Every row gives one point. To make a cloud, some directions were put in groups of two or more. Within a group, all points are equally far from the middle, so they leave a hole (a ring in 2 directions, a hollow ball in 3). The other directions are filled evenly. Then the cloud was stretched, turned, moved and blurred a little. How many holes are there, and how many directions does each take, smallest first?

Cloud:
[[-37  64 -23]
 [ 63  21  -4]
 [-76 -11  -3]
 [ 34 -57 -25]
 [-40  13  63]
 [ 58   0   2]
 [ 10   5 -51]
 [ 66  32  41]
 [ 54   9  45]
 [ 63  11  23]
 [ 20  13  74]
 [ 30 -52 -33]
 [-13  53  77]
 [ 23 -85  30]
 [ 21  -4 -47]
 [-29  10 -48]
 [ -5 -51  62]
 [ 27 -25  56]
 [ 13  57 -44]
 [ 31   5 -41]]
Holes: 1 (2)

Cloud, 49 rows:
[[ 59 -11   1 -45  42  17]
 [ 42 -50 -13  15 -13  24]
 [-43  13  14  11   2  51]
 [ 12  22  -8  -6  -6 -65]
 [ 28  64   4 -41  -3   2]
 [ 25  -5  40  13 -58  16]
 [-20 -33   8  44  38  -4]
 [-34  15  51  -5   3  59]
 [ 27 -27  19   8  10  68]
 [ 27  10 -18  -6  28 -59]
 [-20 -22   7  21  29 -42]
 [ 38   4 -21  13 -56  28]
 [-29  22 -10  17 -36  -4]
 [-12  -7 -53 -22   0  -9]
 [ 38 -24  33  11  46  58]
 [-20   2  12  -1  16 -57]
 [ -2  -6  43 -53  42  63]
 [-25  -6   5  25  58  56]
 [ 23  26  80 -20   2  28]
 [ 11 -31  53   7 -25 -30]
 [ 22 -12 -48  50  19   1]
 [-24 -10 -33 -43  38  -6]
 [-32  -8   9 -57  67  22]
 [-31  50  50   2  21  27]
 [ 11  18 -36   5 -55 -10]
 [-19 -20  30   4   5  68]
 [-28   5  47 -77  22  32]
 [ 13  11  49 -58   9  54]
 [ 15  65  23   9  32  -5]
 [-30 -49  -4  10  27  14]
 [-22 -21  43 -14  22 -46]
 [-10 -15  39 -80 -11  10]
 [ 40  35   3 -45 -29 -40]
 [-24 -38 -12  13  39 -19]
 [-16   1  31 -19  95  26]
 [ 37  -4 -49  41   7  27]
 [ 63 -10  26  52 -11  -2]
 [ 43   6  73 -17  39   5]
 [-25 -12  37 -81  14  22]
 [-23  54  35 -40  27 -12]
 [-38  25  47  10  -3  42]
 [ 39  27 -12  15 -42  38]
 [ 64  27   2  39  41  10]
 [ 51  29 -12   2  66   5]
 [ 39  14 -35  34  35  40]
 [ 48  23 -26 -15  56  26]
 [ 57 -10 -27 -43  31  -6]
 [ 19 -44   6 -62  -1  10]
 [ 51 -53  -8 -12   5 -18]]
Holes: 3 (2, 2, 2)

Cloud:
[[ 58  24 -88  33  11  32  32 -10]
 [  9  12  31  -9  85 -33 -37  44]
 [ 24 -21 -34 -23 -67 -43 -42  36]
 [-21  33 -93 -35 -37  31  13  21]
 [ 41 -42 -27  35 -50 -62  21   8]
 [ 15 -32   1 -26  20 -25   6 -81]
 [ 60  27  -3  67   3  14  -1 -29]
 [ 19 -50  33  -3  65  36  14 -31]
 [-37  16   7  -1 -31  63   3 -42]
 [  6  23 -45  25   4 -28 -80  10]
 [-51  56 -17  15  60  -1  26 -19]
 [ 21 -15  65 -58  45 -28 -24  18]
 [ 76   3 -37   8  41  56  19  29]
 [-26 -18  17  -6 -29  13  34 -59]
 [ 10 -10 -57   4 -80  39 -24  34]
 [  8   3 -74 -18 -22 -77  16  18]
 [-49  59  18 -51  48 -26  29 -18]
 [  0 -29 -71  -7 -57 -60   0  11]
 [ 23   9 -57 -30 -73  -1 -56  17]
 [  1 -36  35 -29 -39 -11  33  59]
 [ 17 -33  53  25  18 -35 -32 -14]
 [ 35  30 -45  33 -20  44 -62  39]
 [ 33  -9   2 -26 -36 -57 -37  53]
 [ -8  60  58 -59  78  45  10  25]
 [ 32  42   5   5 -47  47  18  60]
 [ 61  12  38   3  46 -26   3  51]
 [-37 -61 -33  36  24 -34 -15  70]
 [ 19  14 -76  14  25   5 -49 -43]
 [-17 -36   2 -53  14  48  45 -34]
 [ 45 -19   4  -6  45 -50  23 -70]
 [ 55  -1 -14 -49 -18  66 -41  48]
 [ 23  24   2 -70  25 -30  44  83]
 [  2  13 -11 -45  12  69  68  39]
 [ 45  59  53 -16  -9  10  -7  43]
 [-70   6 -23 -20 -34  32 -58  -8]
 [  2  -6  33 -28  44  88 -22   0]
 [ 11  47  41 -81  76 -27   3  20]
 [-32  19  54 -32  11  47  43  66]
 [ 36  14 -67   7  74 -33   4  68]
 [ 36  20  69  -5  49  -8 -11  30]
 [ 13   0 -19 -26  95 -49 -26   7]
 [-41  54 -10   2  -4  56 -58 -12]
 [ 46 -31  -1  21 -59 -24  24  21]
 [-21  42  36  23  28 -18  21 -36]
 [-30 -16 -72  64 -17  46  21 -25]
 [ 19 -39   6  15 -17 -20 -66 -31]
 [-11 -45 -48  29  11 -36 -18  87]
 [-56  38 -23 -73  41   3  40  62]
 [ 20  -3 -71  54 -11 -73 -27  38]
 [-37  62 -23 -36  76  28  -8  -6]
 [ 10 -29  32  -2  -9  17  51  58]
 [ 29  -5  16 -23  28 -49  19 -68]
 [-57  64  17 -18 -14  23  48   0]
 [-25 -36  25 -31  10 -30  29  71]
 [-10  27  12  -2 -51 -14  59  28]
 [-56  -1 -17  19  40  70 -33  57]
 [ 20  68 -62  22  28  14 -30 -14]
 [ 24   5 -41  43  54  46  50  71]
 [ 53  42  -8 -49  -5 -49  57  -4]
 [-21 -53  18 -43 -55 -18   2  54]
 [-14 -64 -79  -9 -14 -41  33 -18]
 [ 19 -26  18 -21 -11  38 -79   1]
 [ 16  39 -10  34 -16 -34  21  68]
 [ 42  22  10  37  -9 -26  23  62]
 [ 49  31  22  21  14 -22   6  70]
 [ 55 -23 -22 -14  74 -66  -7  28]
 [-54  36 -57  49  48  16  33  -9]
 [ 54 -19 -24 -13 -31  47 -53  43]
 [ 23 -11  14 -74   6  -5   3 -70]
 [ 20  50 -51 -81  22 -45 -13  24]
 [-10 -42  20  12 -40 -33  30  41]
 [  4  50 -58 -32   2 -22 -54  -9]
 [-52  46  37   4 -19  39  28  36]
 [-29   4  31 -59   3  -6  66 -45]]
Holes: 3 (2, 2, 3)

Cloud, 107 rows:
[[ 65  16 -18  27  32 -21   6 -33 -23]
 [-17  -7 -68 -63  14 -20 -13  46  -4]
 [  0 -47 -11  -3   1  26 -39  42  33]
 [  0 -10 -89 -10  39  27  -8 -40  32]
 [ 23  57 -13 -21  27  36  37  13  18]
 [ 29  79 -24 -13  14 -39  37  29 -12]
 [ 55  18  -9  34  37 -57 -11  -7  12]
 [  9  39 -33 -10 -18  -9 -18 -43  44]
 [ 22  52   7 -47 -37   2 -26 -19  -5]
 [ 72  -4 -10 -18  33   8   6  24 -45]
 [ 55 -39 -42  -4  -6 -38 -20 -18 -26]
 [ -6  16 -25  47  34   1  52  32  -6]
 [ 26 -32 -15   9 -58   3  -3 -28 -23]
 [ 29 -38  -2  23  45 -25  34  -2  22]
 [-13  10   1   9  39 -24  42   2  59]
 [  3  51 -27 -10 -51  -2 -27 -14  33]
 [-10  32 -24  28  -7   0  56  12 -29]
 [ 12 -11  18 -64   7 -31  36  48 -10]
 [-34  53  12  53  11  -1  -4   5   5]
 [ 36  60 -13 -38  78  -2  11  41  17]
 [ 46 -21 -38 -21  31 -30  -2  35 -48]
 [ 43  38 -46  12  32 -13 -66  -3  35]
 [ 83  54 -12  -3  -5   8 -17  -5  30]
 [-32   6 -74   0  10  30  17  15 -45]
 [ 10 -15  31  -9  64 -40  -3  21 -14]
 [ 35  43   9  41  11 -25   7  52  43]
 [  4 -21 -21 -23  26 -45 -38 -68 -22]
 [-29 -43   4  -3   3  -9  -6 -56 -13]
 [-13  25 -43  34  36  12  61   9 -20]
 [ 29  18 -63 -28  40 -65  25 -10  24]
 [ 19 -34 -39  50 -27   9 -39   4  15]
 [ 15  42 -41  47  16  14 -45 -25 -31]
 [  9  -5 -38  30  46 -17 -39  61   4]
 [  5  46  -1 -47  -4 -58  37   1 -14]
 [-63   0 -70  19  -7  31 -19 -19   9]
 [  5  27   5 -40 -10  33 -29 -18  36]
 [ 14  58 -14  20  31  18 -27 -48  21]
 [-15  -1  19 -28  41  41 -14  -4  34]
 [-51   6 -95 -41  22 -16 -37  -7   6]
 [-32 -12 -20 -23   3 -40   6  -1 -59]
 [ 20  18 -68 -73  -5 -11 -18  68  -2]
 [ 21  14  25 -29  32  50  11  10   0]
 [ -3  28  -7 -17  22 -37 -57  32  53]
 [ 38  35 -48  44   0  -8  -3 -39   9]
 [-15  32 -16 -29  16 -35 -35 -34  56]
 [-13  80  15  -7 -16  -2 -17  36  -6]
 [ -9 -34 -11  25  28  -5  38  31  28]
 [ 50  68 -14  43  22  -3  -3  30  11]
 [  8  -4  30  31 -16 -36  33  24  24]
 [ 11  43 -26 -41  72  13  24  55  14]
 [-10 -35 -30 -41   2 -38 -40  -3 -35]
 [  4 -14 -41  63  22 -20 -48 -35   7]
 [ 50 -26 -39 -40   6   7 -72  25  27]
 [ 47  11 -42  20  -8 -45 -17  25  55]
 [  1  32 -20   6 -46 -17  30 -27 -26]
 [ 47 -10 -34  21 -11  -1 -14 -35 -44]
 [-63   3 -26  37  27 -18 -58 -11  29]
 [-31 -10  -1  24  29  -8 -45  52  10]
 [  8  26  -8 -13   4 -23 -37  26  75]
 [-71   8 -52  -3  27  48   3   6  -5]
 [ 12   1  -4  21  15 -70  17   8  32]
 [-16  -1 -66 -42  27 -13 -73 -10  25]
 [ 29  11   8 -27  -3 -82 -10  -1 -11]
 [ 39  33 -42 -39  55  13  -8 -48   4]
 [ 30 -33 -63 -56 -18 -10   7 -13 -22]
 [ 28   1 -68 -16  25 -20 -28  81   1]
 [-45  61  -2  28 -13 -13  -9  21 -11]
 [-25 -51  -5 -23  59  -9  -5  18  17]
 [ 74  37 -15 -24  21 -53 -25  -6  36]
 [-53  28 -22 -53  59  -9  19  29  23]
 [  9 -21 -42  -3  58 -19  30  49  28]
 [-48 -12  10 -40  24  -6  35 -38  -2]
 [  6  13 -35  52 -10  27 -44 -21 -30]
 [-14  12 -32 -20  -5  23 -49 -19 -55]
 [-30   7 -36 -54  13   8 -14  55 -30]
 [-15  45   4 -12 -33 -25  -2  35  54]
 [ 24  24 -83   2  16  18  38  10 -15]
 [ 18 -59 -22  32  18 -14 -22  15  10]
 [-46  46 -19  36  32 -38  20  35   8]
 [-17  22 -59  -9  33  45  43 -11   0]
 [-11  33 -49 -77 -10   8 -34  11   0]
 [ 32  60 -69 -29  51  22 -25  23   2]
 [ 19  12 -48 -30  24  26 -13 -38  48]
 [ 42  -1 -20 -25  43 -30 -48 -51  -8]
 [-20  60 -26 -23  47   5  40  44  18]
 [  4  40   4 -42  29  29  49  16   0]
 [ 46  -2 -10 -29  43  36  37  57  -5]
 [-46  15 -19  40 -21  -1  16 -13 -40]
 [ 42  -1 -45  58  -3  -7 -16 -26 -11]
 [-42  -1  44   9  41   1  -9  -5 -25]
 [ 77 -17 -11 -17  33 -39   9  23 -29]
 [-39  58  -7 -17  14  -5   2  47  37]
 [ 30  21 -22  40  38 -46 -49  27  12]
 [ 38  28 -59 -17  56  12 -11  70  19]
 [ 45  18 -21   1  38  35 -48  54  41]
 [  3  57 -24 -59 -19  -9  37  18   4]
 [ -7  -6 -14 -47  37 -16  48  56   4]
 [-12 -38  14 -43  -8   3  20   0  19]
 [-14  31   7  14 -45 -13  40   5  12]
 [-25  48 -60  -7  73  12 -12  52 -10]
 [  6  59 -29 -17  12  40 -47  -2 -21]
 [  9  72 -16  24   6  -3  -5 -24 -37]
 [ 28  -6  21 -19  26 -28  33   5  59]
 [ 36 -10  10  18  52  27 -40  22 -10]
 [ 22  36  33   3  38   5  16  -8  48]
 [-33  38 -38 -12  -3  26 -62 -21 -30]
 [-43  13 -31  21  26   0  -3  47 -48]]
Holes: 2 (4, 4)
